Rows are points. Two turns around zero, p and q, are shown by what they do to some points. Write where each new point lands after one turn and then the other. Backwards means that the second turn is done in reverse. Each puzzle has new turns, and all numbers are rounded.

Turn p:
[-0.91  1.81] => [-0.27  2.01]
[3.70 0.45] => [ 3.64 -0.78]
[-1.40 -0.91] => [-1.62 -0.40]
[-1.39 -1.36] => [-1.76 -0.83]
Turn q:
[-1.25  1.19] => [-0.94  1.45]
[ 1.22 -2.72] => [ 0.56 -2.93]
[ 1.81 -0.81] => [ 1.57 -1.21]
[-1.78  2.34] => [-1.19  2.69]
Where do these land?
p, then q backwards: [-0.01 -2.46] => [-0.25 -2.45]
p, then q: [2.56 1.73] => [3.09 0.08]
q, then p: [0.04 0.70] => [0.41 0.57]
q, then p: [-0.45 -2.20] => [-1.56 -1.61]
p, then q: [-2.14  2.24] => [-0.60  3.04]

Turn p:
[ 2.87 -3.66  1.82  1.78] => [ 1.93 -4.43  1.75  1.31]
[ 1.12  0.89 -0.24  1.28] => [ 0.97  0.46 -0.09  1.61]
[-1.84  0.15 -1.25 -1.53] => [-1.69  0.76 -1.27 -1.50]
[-1.41 -0.21  0.08  2.11] => [-1.71 -0.04  0.90  1.66]
[-0.48  0.10 -0.17  0.05] => [-0.47  0.21 -0.06  0.00]
[-0.44  4.46  1.70 -3.14] => [ 1.55  4.69  0.77 -2.80]
[ 0.17 -1.72 -1.95 -0.55] => [-0.58 -1.64 -2.00 -0.28]
Turn q:
[-1.33  0.71 -1.28  2.56] => [-0.72  1.30 -1.26  2.58]
[-2.16 -0.34 -1.17 -1.91] => [-2.27 -0.48 -1.54 -1.44]
[ 2.36  0.64  0.57 -1.29] => [ 1.90  0.41  1.02 -1.77]
[-0.41 -1.19  0.23  5.82] => [ 0.79 -0.31 -0.03  5.90]
[-1.94  0.73  1.05 -1.57] => [-2.38  0.14  0.87 -1.19]
[ 2.10  0.44  0.26 -1.63] => [ 1.65  0.21  0.63 -2.04]
[ 1.38 -0.99  0.34 -1.99] => [ 1.03 -1.27  0.30 -2.05]
Where do these land?
q, then p: [ 1.87  2.12 -0.43 -0.22] => [ 2.21  1.79 -0.28 -0.28]
q, then p backwards: [ 1.86  3.50 -0.23  0.97] => [ 0.47  3.90  1.07 -0.33]
q, then p: [-3.49 -1.13  1.58 -1.00] => [-3.60 -0.77  1.39 -1.21]
p, then q backwards: [-0.18  1.73 -1.68 -0.73] => [-0.18  1.37 -2.11  0.17]
p, then q: [ 0.90 -2.52  0.10 -1.63] => [ 0.55 -2.55 -0.91 -1.48]
p, then q backwards: [ 1.54 -0.74  1.32 -0.14] => [ 1.67 -1.00  0.94 -0.09]
p, then q: [-2.49 -2.97 -0.66  2.76] => [-2.98 -2.41 -0.43  2.86]

Turn p:
[ 0.78  0.49 -1.34  0.50 -1.31 -1.56 -2.22 -0.40] => [-0.03  0.82 -1.06  0.01 -1.34 -0.16 -2.61 -1.30]
[-3.10  1.36  0.34  2.04 -0.84 -0.42  0.23  1.54] => [-1.50  1.74  0.69  1.49 -1.10  1.00 -0.47  2.94]
[-0.29  3.18  1.20 -1.07 -2.05  2.25 -0.77  0.31] => [-0.52  2.11  1.79 -2.45 -1.74  2.20  0.90 -0.40]
[ 1.75  2.92  0.15 -1.43  0.02  1.67 -1.67  2.82] => [ 1.63  1.42  1.32 -3.84  0.28  1.98 -1.34  0.48]
[-0.67 -3.08 -1.56  1.01  0.06  1.01  1.37  0.77] => [ 1.42 -2.23 -1.58  1.99 -0.25  0.52  1.01  1.44]
[-1.24  0.89 -1.27  0.49  0.00  0.13  2.81  0.38] => [-0.02  1.25 -1.37  0.32 -0.10 -0.49  1.95  2.16]
[-2.24 -1.37 -0.08  0.12  2.39 -0.21  0.76 -2.64] => [-2.18 -0.73 -1.05  2.37  2.30 -0.14  1.57 -0.65]
[-0.97 -2.63 -0.75 -1.81 -1.03 -2.93 -0.53  0.55] => [-1.83 -2.97 -1.66 -0.21 -1.14 -1.54 -1.73  0.57]
[ 5.98 -1.76  3.29  0.16  2.76  0.06  0.02 -3.32] => [ 3.04 -1.41  2.91  0.31  3.09 -3.36  0.70 -5.22]
Turn q:
[-2.81  0.92  0.29 -0.59 -0.88  1.13 -0.73  0.14] => [-2.47  0.08  1.45 -0.21 -0.83  0.41 -1.44 -0.76]
[ 1.15  2.79 -0.56  0.31  1.88 -0.83 -0.71 -1.31] => [ 0.48  2.62 -0.85 -0.66  2.61 -0.56 -0.59 -0.47]
[ 1.65  1.49  1.65  0.55 -1.17 -0.26 -0.59  1.01] => [ 2.30  1.43  1.46 -0.29 -0.76 -0.30 -0.74  0.01]
[ 1.63 -0.59 -2.86 -1.71 -2.19  0.18 -0.42  0.95] => [ 0.07  0.85 -2.16 -1.74 -2.85  1.05  0.99  1.18]
[ 0.94 -1.19 -2.13 -2.72  3.25  2.08  3.50  1.47] => [-1.69 -1.10 -0.43 -1.25  2.10  1.43  3.30  4.52]
[-1.52 -1.06  2.21  1.42 -3.08 -1.27 -1.25  3.89] => [ 1.10 -1.32  2.07  1.52 -4.21 -1.85 -2.62  0.72]
[ 0.22 -2.45  0.32 -0.96 -0.02  2.61 -3.24 -1.30] => [ 0.34 -2.31 -0.98 -1.04 -0.17  3.72 -1.76 -1.25]
[-1.84 -3.00  1.20  2.94  0.28  0.41 -2.70 -0.33] => [ 0.38 -2.94 -0.65  3.05 -0.27  0.88 -2.88 -1.58]
[ 1.90  2.74 -0.72  0.75  1.41 -1.55  1.43 -0.23] => [ 1.04  2.97 -0.44  0.05  1.98 -1.67  1.16  0.74]
[ 0.14  1.80 -0.49  0.75  1.15  1.26  3.78 -0.96] => [-1.16  1.82  1.35  1.23  2.05  0.20  3.10  0.56]
[-1.45 -1.45  1.08 -0.72 -0.63 -3.77  0.94 -3.35] => [-0.38 -2.10 -0.85 -0.64  0.37 -3.32  1.51 -3.68]
Where do these land?
q, then p: [-0.19  1.95  1.52 -1.22  1.03  0.88 -0.63  1.11] => [-0.96 -0.44  2.10 -1.64  1.25  0.75 -0.87 -0.08]
q, then p: [-3.24 -3.62  0.91 -2.33  1.69  1.48  3.39  1.76] => [-1.06 -4.96  1.29  2.32 -0.08 -0.07  1.11  3.94]
p, then q backwards: [ 1.40  1.10  2.13 -1.21  0.39  0.20 -0.04 -2.60] => [-0.96  1.58  1.54 -0.82 -0.88 -0.64  1.19 -2.66]
p, then q backwards: [-0.18  0.59 -0.27  0.45  0.94 -1.34 -3.25 -1.51] => [-2.03  1.32 -0.01  1.19  0.47  0.46 -2.48 -1.52]
p, then q: [ 1.65  1.79  0.31  2.29  1.75 -0.27 -0.41 -1.16] => [ 1.33  2.23  0.15  0.05  2.71 -0.60 -0.82 -0.88]
p, then q: [-2.86 -2.23 -4.40 -1.68 -2.27 -0.99  4.42  2.79] => [-1.86 -0.04 -2.60  0.88 -5.36 -1.01  1.76  4.99]
q, then p backwards: [ 2.80 -0.34 -0.08  0.97 -0.84 -1.40 -1.65  0.63] => [ 2.37 -0.03 -2.33  1.31 -0.90  0.27  0.30  0.99]
q, then p backwards: [-1.41 -0.08  0.28  1.81 -2.17 -1.06 -0.15  0.37] => [ 0.35 -0.72  0.55  1.59 -2.02 -1.29 -0.36 -1.41]
q, then p backwards: [ 2.01  0.83 -0.40  0.92 -0.54  2.50 -1.69 -1.39] => [ 0.24  1.43 -1.51  1.05  0.25  2.68 -2.07 -0.16]
